Each row of a before or after table is a point. The points were changed in one or more steps. Then noise was added and the rows were shuffled. The steps act on columns, c1 being the first. What was done? A step turns or swaps two columns, mirrors them in a line or flattens them onto one, adds a multiple of one to another, or multiplies or shifts one. Angles are multiples of 10 degrees, from the lower column toward the higher: turns from -170 to 170, lines from 10 to 170 but not 90. Use the fewest steps. Two steps may share a column if one is a turn and the other turns, adds or multiplies; they go together, in the order done. Otherwise the lowest column goes first.

Before (9 x 3):
array([[-75, -25,  37],
       [-13, -41, -25],
       [ 39,  43,  30],
       [  5,  28, -23],
       [-49, -59,  56],
       [-76, -38,  89],
       [ 58,  20, -10],
       [ 10,  42, -11],
       [  8, -27,  -3]])
After, 9 rows:
array([[  23,  -62,  -69],
       [ -50,   40,   11],
       [ -28,  -13,   -8],
       [  -9,  -57,    6],
       [  22,   41,   25],
       [ -13,   62,  -15],
       [  67,  -46, -106],
       [  57,  -47,  -50],
       [   0,    9,   34]])
Steps: turn c2 and c3 by 160 degrees; turn c1 and c2 by 150 degrees

Before:
array([[ -6,  35,  -6, -38,  -4,  64],
       [ 16,  23, -49, -47, -29,  19],
       [-60,  12, -57,  11, -11,  25],
       [ 21, -20,  14, -16, -14,  32],
       [  6, -16, -49,  23,  -3,  52],
       [-35,  30, -21,   5,   8,  38],
       [-23, -20, -23, -48, -49,  24],
       [ 30,  31,   8, -20,  19, -23],
       [ 23, -23, -25,  54, -47, -14]])
After:
array([[ -46,  -11,    5,   64,    2,   25],
       [ -70,   27,   21,   22,   -5,   37],
       [ -12,   35,   -8,   70,   -5,   63],
       [-120,   12,   57,   22,   -1,   25],
       [  12,  -16,   54,   20,    3,   51],
       [  46,  -14,   43,  -49,    3,  -15],
       [  60,   27,  -15,    4,   -5,  -24],
       [  42,  -17,  -18,   27,    4,   32],
       [  33,   27,   31,   71,   -5,   18]])
Steps: multiply c1 by 2; flatten c2 and c5 onto the line at 170 degrees; turn c3 and c4 by -160 degrees; add 0.5 times c6 to c4

Before:
array([[  35,  115,  -15,   27,   70,    5,   21,   44,  -22],
       [   1,   -9,  -30,   26,  -41,    2,   41,    0,   -5],
       [  17,  -14,  -30,   21,   13,   11,   -4,   24,    5],
       [  -2,  -15,   31,  -14,   10,   51,   28,    4,   30],
       [   5,  -20,   88,   -2,  -38,   -4,   25,   38,  -51],
       [ -15,  -24,  -29,  -77,   -5,    5,   24,   -8,    5],
       [  34,  -26,  -12,   30,   -6,   -5,    7,  -10, -117],
       [ -27,  -22,  102,   14,  -28,  -12,   24,  -19,  -19],
       [  -1,    6,   48,    2,  -38,   76,  -51,   22,  -28],
       [  45,    2,  -21,  -29,  -29,   10,  -11,   -2,   28],
       [  32,  -24,  -11,   24,   -9,   65,   24,  -13,  -21]])
After, 11 rows:
array([[  33,  -21,   74,   12,  -29,   -7,   19,   18,  -23],
       [-117,   -7,   21,   10,   69,   30,   18,  -34,  -25],
       [  28,   -8,  -39,  -30,   -1,  -10,   27,    2,    9],
       [ -20,   38,   20,  -17,  -26,   -8,  -14,   -9,   26],
       [   8,   16,  -16,    8,   12,   13,   -3,  -24,    7],
       [  10,    6,  -32,    9,  -40,    1,   41,   -4,   -5],
       [  -4,   -7,   44,    3,  -38,  -29,  -50,  -70,  -33],
       [  15,    8,   26,  -10,   10,  -30,   24,  -42,   29],
       [  14,   40,   23,   10,   -3,    0,    5,   12, -119],
       [  12,   37,   24,    6,  -12,  -54,   25,  -45,  -16],
       [  14,    9,   87,    1,  -37,   33,   23,  -20,  -53]])
Steps: add 1 times c1 to c3; turn c1 and c2 by 110 degrees; multiply c4 by 0.4; turn c6 and c8 by -130 degrees

Before, 13 rows:
array([[ -91,   12,   33,   -6,   21,   63,  -10,  -38,  -19,  -42,   33],
       [ -29,   -8,  -55,  -56,  -15,   31,  -21,  -18,  -33,   42,    1],
       [ -12,   46,  -64,   22,   -2,   36,  -17,  -76,   -6,   71,   40],
       [  71,   12,   34,  -66,   11,  -71,  -25,   54,   42,  -27,   22],
       [ -48,   69,  -99,  -22,  -56,  -20,  -20,  -23,   34,  -36,  -23],
       [  13,  -11,   29,   -5,   42,   -6,    5,   43,   34,   -6,  -14],
       [  11,  -29,   -9,   24,   -2, -110, -121,   15,  -42,   66,   19],
       [ -15,  -33,  -10,   30,  -26,   49,  -54,  -38,   30,  -29,   -4],
       [  35,  -46,   27,    2,   31,  -27,   14,  -39,  -26,   -7,    0],
       [ -46,    1,   30,  -31,   -5,   39,  -13,  -82,   17,   24,  -25],
       [  31,    6,   58,  -24,  -25,  -13,  -10,   37,  -27,  -14,   32],
       [  11,   -1,   81,    3,  -15,   -2,   31,   44,   24,  -38,  -28],
       [  49,  -46,   32,   -5,  -13,  -72,   48,   38,   63,   24,   62]])
After (13 x 11):
array([[  35,  -19,   34,  -11,  -37,  -12,   41,  -18,  -75,  -28,   32],
       [  13,   36,   23,   -6,   -7,   -4,   12,  -48,  -17,  -15,  -13],
       [  84,   -2,   16,  -32,  -22,  -70,   47,  -51,   -7,   -1,   22],
       [  30,   54,   26,  -11,   21,  -27,    6,   35,  -74,  -13,    2],
       [  -9,   -3,  -68,    3,   -1,   30,  -29,   25,  -83,    3,    2],
       [ -78,    6,   32,   29,   43,   62,   42,   14,  -69,   11,   33],
       [ -19,  -37,  -83,    6,   72,   36,  -47,   39,  -58,  -13,   41],
       [   4,   21, -114,    0,  -25, -110,   60,    2,  -92,  -46,   17],
       [ -31,   -4,   -2,   12,   51,   39,   15,   65,  -32,  -37,  -27],
       [  45,   27,   40,  -15,  -55,  -70,  -30,   -3,   12,  -39,   62],
       [ -35,  -90,  -53,   12,   15,  -21,  -20,   17,  -17,   89,  -22],
       [ -22,    8,  -28,    8,   -6,   49,   48,   57,  -20,   30,   -4],
       [   8,   -8,   85,   -4,  -38,   -3,   33,  -26,  -27,  -22,  -28]])
Steps: flatten c1 and c4 onto the line at 160 degrees; turn c2 and c5 by -140 degrees; turn c5 and c8 by 140 degrees; turn c3 and c10 by -140 degrees; turn c3 and c7 by -140 degrees; shift c9 by -50

Before, 10 rows:
array([[  55,   42,  -46,   11,   54,   54,    7,  -15,  -39,   34,   22,
         -25,  -10,   90],
       [  -2,   22,  -54,    6,   -4,  -37,   23,   66,  -29,   42,   33,
          45,  -42,  -45],
       [ -68,  -22,   53,   33,  -26,   -5,    3,   26,  -37,   -7,   -7,
          24,  -34,   43],
       [  47,   10,  -18,   13,  -38,   53,  -12,  -21,  -32,   -7,  -10,
         -14,    8,    3],
       [-101,   12,  -30,   45,  -46,   52,  -64,   92,   -6,    5,   69,
          44,  -54,   49],
       [   7,  -32,   -1,   44,  -15,   -6,  -28,   40,  -42,  -63,  -16,
          92,    3,   27],
       [  53,  -29,  -13,   39,   15,   -7,   47,  -39,    3,   31,   25,
          -5,  -22,   20],
       [  -7,  -55,   35,   64,   37,    1,  -44,  -11,   -8,   83,   12,
          -5,  -49,   66],
       [ -16,  -62,   -8,   54,   -2,  -11,   -1,   32,  -32,  -19,    3,
          -7,  -25,  -31],
       [  -5,  -76,  -21,  -14,  -33,   -2,   -9,   38,  -15,   38,   -8,
         -27,   44,   98]])
After (10 x 14):
array([[ 49,  27, -11,  15,  15,  10,  47, -53,   2,  27,  22,  -5, -23,
        -17],
       [ 21,  43,  34,  59,  38,  38, -44,  -9,  -8,  65,  12,  -6, -49,
        -44],
       [  2,  56, -19, -17, -32,  15,  -6,  39, -14,  30,  -7, -25,  47,
        -66],
       [ 46, -54, -44, -15,  55,  42,   7, -34, -39,  -7,  21, -25,  -9,
        -19],
       [-32, -17, -32,  69, -44,  29, -67, 120,  -7, -27,  69,  46, -53,
        -16],
       [-28,  13,  52,  57, -25,  -7,   1,  49, -39,  -3,  -6,  23, -35,
        -27],
       [ 23,  61,  -8,  49,  -3, -13,   1,  35, -33,  -6,   4,  -8, -23,
        -11],
       [ 43,  29,   2,  29, -16, -30, -27,  32, -42, -44, -15,  94,   4,
        -22],
       [ 41, -10, -19,  -8, -37,  24,  -9, -35, -33, -39, -10, -16,  10,
          2],
       [ 21, -15, -55,  -5,  -4,  -2,  22,  64, -29,  57,  34,  47, -43,
         26]])
Steps: turn c1 and c8 by -20 degrees; turn c1 and c4 by -30 degrees; multiply c14 by 0.4; turn c2 and c14 by 160 degrees; turn c6 and c10 by -40 degrees; multiply c6 by 0.7
